Rows are points. A path goes straight from each point to the next, and from the last back to the first. The post is the endless flat space through its rows: a point in 2 columns, a line in 3, a plane in 4, and so on, so that a path can go around it. Count how often the path circles the post. Going back the other way cancels.
In the rows, zero is written as 128.

Post:
[[124 106]]
Path, 22 rows:
[[177 101]
 [169 180]
 [108 149]
 [ 83 105]
 [ 88  61]
 [138  45]
 [154 109]
 [160 159]
 [158 174]
 [115 135]
 [ 88  96]
 [115  43]
 [140  72]
 [155 121]
 [132 150]
 [ 84 160]
 [ 81 136]
 [110 127]
 [ 83 120]
 [104  36]
 [141  77]
 [181  64]]
Times around: 3

Post:
[[ 98 145 137 202 139 223]
 [ 62 167 105 160  91 170]
 [104 156 177 102  92  98]
 [221  86 146 125 113 109]
 [175 137 129 119 150 105]]
Path, 33 rows:
[[ 96 153 123 133  75 213]
 [101 108 131 103  84 132]
 [ 87  68 140 178 126 163]
 [147  69 204 169  88  93]
 [142 172 139 174  92  81]
 [164 159 177 176  74 125]
 [213 157  86 110  67 143]
 [157 112 191 110  65 159]
 [114 144 131  86 121  92]
 [117  52 143 171  66 143]
 [127 108 169 183  64 138]
 [198 156  96 226 155 151]
 [160 189 109 167  99 124]
 [189 147 190 124  81 168]
 [150 126 117  76  93 144]
 [135  86 157 130  92 152]
 [143  71 207 133  84 130]
 [161 160 152 149 220 104]
 [183 160 165 168 116 126]
 [147 146 134 140  85 163]
 [209 109 102  72  96 110]
 [119 116 127 105 160 149]
 [109 104  72 145 179 100]
 [112 151 136 145  94  81]
 [136 151 176 225 158 143]
 [121 212 126 176  97 152]
 [198 142 146 149  64 179]
 [165 123 121 143 150 186]
 [ 99 116 151  82  92 123]
 [ 88 127 147 140 132 107]
 [ 62 141  87 161  38 127]
 [239 113 127 179 120 110]
 [145 164  37 136  74 131]]
Times around: 5

Post, 11 rows:
[[178  85 150 188 122 139 149 157 119 116 182 170]
 [ 84 102  95 158 148 142 132 138 169 157 128 120]
 [121  98 100  81 123 116 162  89 160 128 146  87]
 [137 133 112  90 142  65 181 108 180 112  91 139]
 [ 88  62 155 100 134  71 189 100 140 155  80  92]
 [170 121 134 137 169 148  88 156 133 133 133 170]
 [ 98 108 121  89  87  79 147 129 154 133  87 122]
 [ 79 151 160 116 149  71 170 107 130  62 104  95]
 [130 129 198 158 142 169 142 143 143 144 152 177]
 [160 149 168 138 122  74 124  80 161  61  89 177]
 [ 96  53 131 128 149 164 136 154 149 134 140 173]]
Path (25 x 12):
[[ 81 128 146 132 132  82 182 142 245 171  67 164]
 [104  77 158 172 185 146 201 150 150  71 105 162]
 [157 114 181 158 143 203 201  53 140 106 210 147]
 [202 105  86 101 146  78 149  86 141 151 136 150]
 [174  84 179 101 138  98 219 121 131 155 117 166]
 [ 96  88 137 115  43  85 201 113 186 172  71 178]
 [171 154  96 148 152  99 107 132 117  83 163 139]
 [ 90  86 150 143 229  74 179 172 136 110 120 101]
 [138 115 115 110 105 100 169 119 198  98 178 130]
 [ 87 150 108 121 183 174 132 125 176  93 175  84]
 [134 107 115  77  92 119 169 155 142 100 124 151]
 [242  68  10 100 112 103  97 154 107 133 144 117]
 [171 141 149  98  69 141 147 138 141 181 114 171]
 [ 90 118 117 136 193 124  97 116 130 116 134 126]
 [ 70 136 166 196 151  60 117 103 197 138  80 128]
 [ 93 143 134 157  66  81 130  82 178 108 127  82]
 [160   7 142  63  79  82 169 114 113 179 132 110]
 [132 110 164 218 156 109 115 120 141 103 147 140]
 [ 87 122 167  95 107 142 107 184 155 145 124 145]
 [168  96 168 134 116  99 128 133 153 123 132 164]
 [138  82 181  99 111 114 194 145 181 188 139 178]
 [181 211 110 147 225 157 117  99 220 111 136  92]
 [ 39  89 115 137 185 149 151 135 129 107 112  97]
 [140  87  77 108 147 118 142 144  96 189 157 116]
 [106 206 123 140 246 122 118 151 188 100 154 155]]
Times around: 3

Post:
[[121 178 107 124  69  95 121 158 208 103 103 144 153 147  90 175 146 107]
 [151 112 139 146 110  75 108 192  75  90  61 134 101  75  59 110 121 119]
 [109 149  71 159  84  90  79 114 124 166 153 169 168 123 158 127 136 156]
 [137 155 166  74 168 155 105  85 160 164  95 110 123  59 165  78 166 107]
 [126 147 144 201  63 148 206 119  67  75 102 105 101  77 136 109 142 115]
 [137 100 177 173  96  99  75 169 125  95  93  63 115 119 121 128 140  79]
 [135 150 114 178 144 103 122 165 135 118 121 126 114  95 123 137  93 108]
 [149 176  87  79 176 136 119  85 182  96 158  64  68 126 133 115 173 137]
 [134 137 175 168 112 134 125 149 103 162 110 115  92 109 122 129 156 129]
 [ 78 118 136 102 127 178 122 109 163 107 161 153 171 160 143 148 167 124]
 [109 142 104 158 116 159 169 114  81 127 172 128 122 169 128 129 124  72]
 [108  95 140 141 103 140 126 185 139 117 110  61 123 133 175 154 159 112]
 [ 96 129 148 148 144  57 169 135 116  80 153 169 135 149 135  86 165 152]
 [ 78  89  59 109 165 122 137 105 161 155 165 155 114 123  97  73 193 136]
 [136 123 159  74 121 149 140 102 166 100 157 102 125 132  87 156  99 124]
 [126 153 133 115 112 128  89 163 186 107 100  91  72  66 178  62 108  98]
 [184  97 125 131 122 131 130 107 112 123 109 137 107 121  94 116 161 113]]
Path, 30 rows:
[[175 168 128 147 116 157 100  93 163 118 120 111 107 175 111 113 137  70]
 [ 87 119 175 139  76  92  75 147 152 159  83 107 159  91 125 131  89 115]
 [108 131 125  98 104 118  86 113 129 138 130 143 167 111 181 150 121 132]
 [ 98  61 152 188 181  84 103 131 145 104 177 138 128 146 105 134 197 124]
 [116 117  93 169  85 136 137 145  96  85 113  89 120  92 116  97 138  47]
 [138 161  77 151  98  81 166 118 131 181 169 152 199 193 167 123 145  53]
 [110  95 167 110 207 122 175 201 216 109 150  94 123 155 137 191 166 142]
 [108 134 170 104 115 166 143 122  99  41 121  95  74 111 173 132 216 144]
 [ 79 108 163 186  94 102 165 149 112 129 140  93 111 171  70 168 143  88]
 [108  89 169 161 117 165 118 155 142 133 123  85 114 137 155 132 133 109]
 [ 89  92 135 114 167  91  72 190 147 103 128  78 169 174  87 170 124 107]
 [130 129 212 157 170 104 107  89 130 161 162  81 122 148 124 174 132 159]
 [ 89 103 161 140 151 187  99 144 145 158  66  91 106  47 179 128 164  93]
 [187 161  98  75 123 130 142 125 193  90 128  85 128 120 157 147 115  29]
 [214  60 136 120 129 115 146 141 179 119 160  79  68 121 106 124 118 133]
 [185 108 138  68 164 160  99 144 109  40  97 111 121 126 128  77  94 101]
 [145 136 149 102 134  88 117 138 147  76 104  65 113 112 216  88 100 161]
 [127 123 130 154 150 114 143 146 172 172 125 108  68  86 147  98 132 144]
 [144 167  82 136  73  98 106  84 187 146 116 125 146  92 137  94 116 166]
 [158 180  78 109  69 142 124 109 154 164 146  85  64  95 166  43  97  79]
 [124 113 129 136 127  90 155 197 195 129 122 134 127 164 132  88 195   7]
 [124 121  97 158  46 158 136 165 114 141 156  55  52 183 119 158 178  52]
 [154 146  23 133 150  87 120 127 131 127  70 216 124  94  45 100 187  94]
 [144 178 184 172 109 163 176 140  51 148 102  72 110 113 166 164  82 116]
 [107  97 197 152  71 165 179 170 123 168  84 102  78  35 122  94 112 163]
 [121 137 102  77 144 129  65 137 215 137 126 118 145 133 167  91 162  80]
 [141 133 113 110  95 165  58 138  79 133 109 112 125  87 163 132 176 140]
 [ 88 115 152  80  81 122 107 129 122  80 119 135 117  28 149  95 153 195]
 [171 169 182 100 149 115  94 113 114 148  93 145 155  83 178  99 204 118]
 [ 65 157 169 211 131 178 120 209  84 164 207  88 105 182 152 172  97 149]]
Times around: 0
